Each point is reached from the start by the listed moves, each made once or not at all, plus a little noise. Say if it took an odd or an even number of moves. Then give how often each move was made.
In the rows, zero is written as 128.

Moves:
(1): [174 149 140 178 140  60]
(2): [109 195  99 127 130 123]
(3): [119 152 205 116 130 155]
Start: [ 75 136 127 110 110 158]
Points:
[ 69 160 203  99 113 184] -> odd (0, 0, 1)
[112 182 212 149 125 115] -> even (1, 0, 1)
[ 93 249 185 148 124 112] -> odd (1, 1, 1)

Moves:
(1): [156 119 167 121 119 125 127 137]
(2): [158 170 121 131 123 115 119 139]
(3): [124 138 155 110 143 108 110 129]
(4): [137 110 127 163 133 105 137 140]
(5): [153 128 114 122 162 127 121 118]
(6): [129 142 143 147 141 152 102 119]
(7): [113 144 143 117 133 134 164 143]
(8): [125 109 115 118 126 153 107 177]
Start: [146 130 141 106 122 103  77 128]
Points:
[188 201 148 114 166 117  71 134] -> even (0, 1, 0, 0, 1, 1, 1, 0)
[177 127 194  55 165 110  70 191] -> odd (1, 0, 1, 0, 1, 0, 1, 1)
[175 103 141 110 174  86  44 183] -> even (0, 0, 1, 1, 1, 0, 0, 1)
[180 158 224  84 176 110  58 135] -> odd (1, 0, 1, 0, 1, 1, 1, 0)
[226 187 204  98 167  91  16 128] -> odd (1, 1, 1, 0, 1, 1, 0, 0)
[162 133 156  89 183 130   7 158] -> even (0, 0, 1, 0, 1, 1, 0, 1)

Moves:
(1): [148 124 130 144 128 124 119 118 117 140 136 119 139 118]
(2): [ 97 132 131 148 108 130 120 133 138 152 131 133 146 129]
(3): [135 112 130 125 114 134 164 122 122 130  97 158 105 138]
(4): [107 127 114 130 111 118  88 137 101 130 153 103 156 137]
(5): [118 133 147 128 122 156 135 131 126 127 132 122 103 118]
(6): [144 118 126 116 123 159 153 151 138 128 104 145 114 130]
(7): [119 131 113 134 155 126 142 133 103 133  88 140 143 129]
(8): [127 104 122 121 144 113 160 131 140 140 103 127  98 115]
(9): [124  84 145 152 141 124 142 144 127 110 106 133 116 119]
(10): [129 100 137 131 139 146 116 118 126 136 116 135 114 132]
(11): [119 112 117 108 138 152 147 117 117 113 131 135 139 120]
Start: [ 94 121 132 147 135 117 134 104 163 141 124 159 134 124]
Points:
[ 48   7 135 185 150 127 131 103 131 167 100 149 145 100] -> odd (1, 1, 0, 1, 0, 0, 0, 1, 1, 1, 1)
[138  62 143 152 129 164 175  97 153 165  63 203  97 128] -> even (1, 0, 1, 0, 0, 1, 0, 0, 0, 1, 0)
[ 94 121 133 149 135 117 133 103 163 140 122 156 135 125] -> even (0, 0, 0, 0, 0, 0, 0, 0, 0, 0, 0)

Moves:
(1): [138 136 132 124 130 126 120 122 121 137 129 133 135 144 141 118 124 146
 133 107 112]
(2): [128 128 126 133 134 114 153 125 132 138 153 102 116 119 127 133 140 114
 121 140 122]
(3): [137 121 121 112 141 119 131 120 115 107 127 143 135 138 122 112 122 130
 123 141 134]
(4): [121 121 130 136 133 141 139 119 144 109 112 140 129 135 136  91 131 130
 143 133 144]
(5): [124 137 121 132 132 108 125 131 123 130 127 128 115 123 134 125 137 141
 134 124 129]
(6): [128 145 102 146 144 119 126 128 132 129 119 114 121 111 138 103 106 142
 104 139 121]
(7): [119 130 138 116 104 119 124 128 131 134 138 111 125 114 131 114 132 113
 120 130 140]
(8): [129 142 122 146 121 109 119 151 138 128 151 126 125 153 135 117 139 140
 112 123 140]
(9): [ 95 157 132 123 117 134 119 122 135 136 109 112 126 140 136 124 134 142
 121 147 119]
(10): [126 127 128 129 136 121 112 130 131 129 122 131 136 121 142 116 135 142
 104 123 136]
(11): [127 106 123 106 127 145 130 141 133 146 113 135 148 115 122 148 126 137
 151 133 132]
(12): [138 136 151 128 141 128 119 120 155 111 118 143 129 123 138 125 119 132
 147 129 139]
(13): [130 151 122 117 127 139 104 130 122 142 134 119 149 121 117 119 130 112
 113 133 125]
(14): [133 128 121 121 122 129 129 128 143 131 106 143 112 145 101 118 129 130
 112 130 117]
(15): [108 131 125 123 139 130 134 128 135 123 126 100 143 127 139 125 123 120
 116 127 136]
(16): [140 112 128 135 144 139 125 140 126 119 113 102 135 120 144 132 129 106
 142 139 137]
(17): [131 124 115 120 111 145 121 127 128 100 135 138 117 136 127 115 139 125
 110 124 128]
(18): [123 140 120 128 107 128 140 137 115 114 124 131 141 129 122 149 137 142
 115 128 107]
Start: [144 130 143 127 142 138 124 132 129 142 106 125 116 152 115 110 123 117
 112 125 114]
Points:
[152 162 104 100 181 112  93 129 168 101  91  63 116 116 140   7 127  90
  22 171 142] -> even (0, 1, 1, 0, 1, 1, 1, 0, 0, 1, 0, 1, 1, 1, 1, 1, 1, 0)
[113 205 140 105 164 152  98 115 153  94  43  65 177 146 173  15 105 125
  80 171 118] -> odd (1, 0, 1, 1, 0, 1, 1, 0, 1, 0, 0, 1, 1, 0, 1, 1, 0, 1)
[120  91 142  98 148 172 138 150 171 139  44  91 139 139 123  70 121  85
 127 153 152] -> even (0, 0, 0, 1, 0, 0, 1, 0, 0, 0, 1, 0, 0, 1, 1, 1, 0, 0)
[107 188 144 124  84 119  90 142 191  85  68 151  93 189 135  22 176 174
  50 136 134] -> even (0, 0, 0, 1, 1, 0, 1, 1, 1, 1, 0, 1, 0, 1, 0, 0, 1, 1)
[132 167 147 113 168 136  91 148 177 143  87 125 166 174 152  55 131 154
 139 110 147] -> even (1, 0, 0, 1, 1, 0, 0, 1, 0, 0, 1, 1, 1, 0, 1, 0, 0, 0)
[ 89 162 121 102 147 179 112 156 135 141  38  67 177 138 141  95 146 119
 122 165 117] -> even (0, 0, 0, 1, 1, 0, 0, 0, 1, 0, 1, 0, 1, 0, 1, 1, 0, 1)
